Rows are points. Each copy is the shape, with its points in the same order, stretched, turned, moved and blurred by noise. Say if it was mirrored as well.

Shape (6 x 3):
[[-10  -1   9]
 [ 43  17 -33]
 [-24  17  45]
 [-21   0 -22]
 [-21 -44 -21]
 [ 21   7 -22]]
Copy 1 (6 x 3):
[[-13   3  -1]
 [ 56 -25   5]
 [-32  40  10]
 [ -7  -1 -36]
 [-35 -46 -27]
 [ 24 -20  -4]]
Copy 1 is: only turned
Copy 2 (6 x 3):
[[  9  15  12]
 [-60 -14 -29]
 [ 19  53  52]
 [ 10  23 -19]
 [ 32 -22 -13]
 [-33  -2 -15]]
Copy 2 is: mirrored

Shape (7 x 3):
[[ 62   4 -12]
 [ 34  -3   6]
 [ -2 -31  39]
 [ -1   0  39]
 [ -1   3 -46]
 [ 24  -5  13]
 [-22  22 -22]]
Copy 1 (7 x 3):
[[ 37  32 -46]
 [ 26  23  -9]
 [ 24   3  48]
 [  5  23  35]
 [ 12 -36 -43]
 [ 24  18  -2]
 [-13 -28 -25]]
Copy 1 is: only turned
Copy 2 (7 x 3):
[[-70  -6 -22]
 [-43 -12  -9]
 [-11 -46   5]
 [-16 -23  20]
 [-10  26 -33]
 [-34 -17  -7]
 [  9  33  -9]]
Copy 2 is: mirrored

Shape (8 x 4):
[[-10  40  16  33]
 [  0  34 -10  53]
 [  2 -27   9 -15]
 [ -3  -3 -38 -15]
 [ 36 -34  27 -32]
 [ 19   7   1 -20]
 [-22 -21 -52 -35]
 [ -3   3   0 -15]]
Copy 1 (8 x 4):
[[-48  37 -21  36]
 [-45  20 -46  42]
 [ -3 -25  16 -16]
 [ 40 -15   1  18]
 [  3 -29   3 -58]
 [ 15   7  -5 -14]
 [ 59 -36  35  25]
 [  2   2  11   8]]
Copy 1 is: mirrored
Copy 2 (8 x 4):
[[-23  14  18  57]
 [-17 -26  12  62]
 [  1  20  -8 -20]
 [ -5  -9 -44   5]
 [ 36  31   4 -43]
 [ 16  17 -23   2]
 [-19  -2 -71 -20]
 [ -4  24 -23   8]]
Copy 2 is: only turned
Copy 3 (8 x 4):
[[-15 -20 -47  -3]
 [-12 -16 -47  31]
 [ -1   6  23 -23]
 [-37  38   9   7]
 [ 29  27  25 -30]
 [ -4  37  -8 -14]
 [-57  45  41   1]
 [-19  20  -1 -18]]
Copy 3 is: mirrored
Copy 4 (8 x 4):
[[ 31  27 -37  -9]
 [ 12  26 -52  11]
 [-10 -13  15   1]
 [-50  16   1  10]
 [ 18 -23  48  22]
 [  1  15  24  14]
 [-83   8   9  -1]
 [ -7   9  10  -6]]
Copy 4 is: mirrored

Shape (9 x 4):
[[-95  -2 -10 -11]
 [ 11 -10 -12  -8]
 [  8 -22  -3  66]
 [ 21   4 -11 -32]
 [ 12   9  -4 -34]
 [  0  -1 -18  12]
 [ -3 -15  23 -18]
 [ 13   4  36   9]
 [ 14  12   9  -4]]
Copy 1 (9 x 4):
[[-77 -14  55  15]
 [  5 -18  -3  16]
 [ 21  66  16  33]
 [ -1 -45 -19   8]
 [ -5 -38 -11  -2]
 [-11  13  -3  22]
 [  8 -34  30  -3]
 [ 22   9  12 -24]
 [ -2  -3  -7 -11]]
Copy 1 is: only turned
Copy 2 (9 x 4):
[[-69 -49 -74  14]
 [ 33 -10  -4  19]
 [ 19  72 -28  43]
 [ 40 -30  20   6]
 [ 21 -30  16  -6]
 [ 19  -3  -9  31]
 [ 25  -6 -24 -20]
 [ 19  31   9 -18]
 [ 18   5  20  -6]]
Copy 2 is: mirrored
Copy 3 (9 x 4):
[[-32  38  60 -55]
 [ 13  -3   7  -7]
 [ 33 -45  55   1]
 [  8   6 -22  -7]
 [  2  10 -11   3]
 [ 25 -10  23 -14]
 [-19  -9  12   6]
 [  0 -15  28  42]
 [ 11  -4  15  20]]
Copy 3 is: mirrored
Copy 4 (9 x 4):
[[-78 -39  -1 -96]
 [  4  16  -9 -10]
 [ -6  12 -76  25]
 [  9  21  17 -18]
 [  1  16  21 -15]
 [-18  23 -24 -13]
 [ 12 -17  17 -12]
 [  7 -15   1  28]
 [ -3  15   8  12]]
Copy 4 is: only turned

Shape (10 x 6):
[[ -7   9 -15 -17  30 -31]
 [ 18 -17 -20 -46  36  29]
 [-17  23  13  -9  19  34]
 [  5 -17  27   6  28  -3]
 [ 36 -37 -41  -4  35  32]
 [-23  23  26 -17 -31 -27]
 [ 43 -21  15   8 -31  13]
 [-14  -6  20   5 -25   5]
 [  4 -46   1   2  23   6]
 [ 17   8 -35 -47  -5  28]]
Copy 1 (10 x 6):
[[ -6 -21 -19 -26  22 -29]
 [  2 -11   1 -59  18  22]
 [ 10  24  -2  -6  36   1]
 [ -4 -21  12  11  23  17]
 [-33  -9 -28 -51 -10  44]
 [ 24  -2  37  11  19 -50]
 [-25  14  43  -2 -11  19]
 [ 14  14  31  23   1 -11]
 [  1 -27   6 -12   3  36]
 [ -6  18  -1 -56   0   0]]
Copy 1 is: mirrored
Copy 2 (10 x 6):
[[ 27  26 -29 -17  38 -11]
 [ 30   8  60 -46  26 -13]
 [-22 -24   9 -33  -5   0]
 [ -9  -4  -9  -6  11 -53]
 [  8  20  81 -14  39 -16]
 [ 30  -3 -54   2 -33  -4]
 [ 32 -16  33  21 -39 -40]
 [ -9  -2  -9   4 -34 -10]
 [ -9  28  28 -14  14 -38]
 [ 50   1  50 -30 -11  20]]
Copy 2 is: mirrored
Copy 3 (10 x 6):
[[-37 -15  -7 -22  22 -30]
 [ 13 -58 -19  19  56  26]
 [  6  12 -36 -18  46  36]
 [ 19 -12  19 -39  25  14]
 [ 40 -98 -23  19  21  22]
 [-13  56  24   2  15 -15]
 [ 72 -15  27  21   5  -1]
 [ 10  23  23  11   7  17]
 [ 10 -43  24 -10   7  26]
 [ 20 -38 -24  61  45  11]]
Copy 3 is: mirrored

Shape (11 x 8):
[[  9 -28  14 -11 -12  -5 -18  21]
 [ 29  -4  25  -6  -6   7  25 -30]
 [-10   1  12  54  28  10  19 -49]
 [ 21  -3  39  45  44  26  37   1]
 [ -2   4  20 -15 -30  33  18 -15]
 [-49  -7  14  19  24 -53  25   5]
 [ -8  26 -19   2 -11 -41   4   9]
 [-34  -7 -36 -18 -14 -33 -17  48]
 [-26   6   0  -9   7 -37 -17   0]
 [-18  23  37 -37   3  27 -39   5]
 [ -1 -15   6  19  76  16  32 -12]]
Copy 1 (11 x 8):
[[  2 -25 -13  29  22  -1 -24   9]
 [  3 -35 -19   0  -7  -2  17 -26]
 [-59   7 -17 -12 -23 -35  54 -31]
 [-64 -12 -46 -43  29  -7  42 -30]
 [-31 -46   2  -1 -30  -5  -7   3]
 [ -2 -10 -19   7  -7 -35  62  62]
 [ 31   6 -14 -17 -17 -12   7  33]
 [ 22   6  -1  10  -5   7 -22  69]
 [ 27  -8   4   4   1 -27  23  34]
 [-21 -54  38   1  39 -25  -2  11]
 [-39  18 -18 -14  26   6  77 -16]]
Copy 1 is: mirrored
Copy 2 (11 x 8):
[[ 17  -4  13  -3  -9  20  -2  24]
 [ -8  -8 -39 -23 -33   5  42  -6]
 [ -6 -28  10 -48 -28  -9  16 -45]
 [-68 -40  -9 -18 -18  39  13 -26]
 [  4  12 -44 -52   4  11  13 -20]
 [-30  55  57 -10 -39 -14 -12 -14]
 [ 15  33  -3  16  -3 -39   5 -14]
 [ 20  40  39  10  30 -33 -34  21]
 [ 28  41  37   6  -7 -14  10  -8]
 [ 36  40   4  -9  38  51  28 -23]
 [-60 -24  35 -14   2  -2  24  -5]]
Copy 2 is: only turned

Shape (14 x 8):
[[-22   9 -13  17  17  40  18  16]
 [-25  11   4 -43 -37 -31 -44 -32]
 [-10 -16  -9  12   4   6  27  23]
 [  6  23  13  -8 -61 -20 -47 -55]
 [  9  -6   3  16  17   2 -33  10]
 [-11  55 -23  34 -38   9   8   6]
 [ -8  -1 -11  24 -42  35   4  12]
 [-35  30  -5  13 -21  -2 -74 -60]
 [-35   4 -16  73 -44   9  12  19]
 [  9 -10  24   0  30 -11  16  -1]
 [  6  25 -60  54 -23 -16   3 -18]
 [ 19 -13 -11  36  -5  -6  14  13]
 [  8 -23 -26  29 -13  12   8  17]
 [  7   5   1  11  14  -8 -19  34]]
Copy 1 (14 x 8):
[[ 10 -29  14  41   8  -4  33  29]
 [ 16  46 -20 -29  -4   9 -69  10]
 [ -3 -25 -19  37  -7  18  39  21]
 [ 47  24 -11 -46  -4  20 -62 -41]
 [  2  -7   8 -14 -37  -5  16   3]
 [ 66  12  -4  29  -4 -12  32 -25]
 [ 27 -13  10  32 -16  44  11  -8]
 [ 47  -7  14 -34 -27 -44 -86 -10]
 [ 33 -38 -14  62 -55  10  23 -32]
 [-16 -22 -21  -1  13   2  35   3]
 [ 78 -40 -39  16 -34 -28  30  -7]
 [ 16 -35 -25  19 -29  19  51 -10]
 [ 17 -36 -15  28 -34  30  36  12]
 [ -2  17  -2  -2 -37  -6  41   0]]
Copy 1 is: only turned
Copy 2 (14 x 8):
[[  4 -10  13 -35 -27  36   8 -11]
 [-14 -44  13  24  54 -33 -23   0]
 [ 17  -6 -12 -26 -30   5   1   5]
 [-45 -17  21  41  31 -33 -53  -5]
 [  2 -15 -29  10  -4  14 -12 -26]
 [-30 -16  33 -36 -38   1 -53 -15]
 [-10 -24  18   7 -50   8 -20  -1]
 [-39 -36  21  28  49  25 -53 -10]
 [ 13 -17  18 -12 -65  25 -66  13]
 [ 14  23 -17 -16   8  -4   8  -8]
 [-44 -10 -19 -34 -32   3 -63  22]
 [  2   8 -31 -11 -43  -3 -23   3]
 [ -4 -17 -26  -4 -47   6 -13  10]
 [ 17 -19 -28 -10 -17  -1 -15 -33]]
Copy 2 is: only turned
Copy 3 (14 x 8):
[[ 34   5 -14  33  29   1 -10  35]
 [  0  40 -28 -37 -36  10  19 -54]
 [  5  -5  -4  31   7 -24 -10   5]
 [-38  48 -14 -61 -18  32  14 -41]
 [ 34   0   5 -19  -3  25 -22  19]
 [-17  62 -31  13  -8  15  17  43]
 [-22  37 -13  10  14 -10 -33  -2]
 [ 33  44 -10 -32  -6  74   4 -16]
 [-23  41  17  53   6  -8 -27  12]
 [ 17 -38  18  -6  17  -5  14   8]
 [-25  38 -38  33 -36  40   8  40]
 [-16  -3   4  15  -4  -3 -16  20]
 [ -9   9 -13  24  -7  -5 -33   8]
 [ 31   6  -1 -10 -13   4 -14  30]]
Copy 3 is: only turned
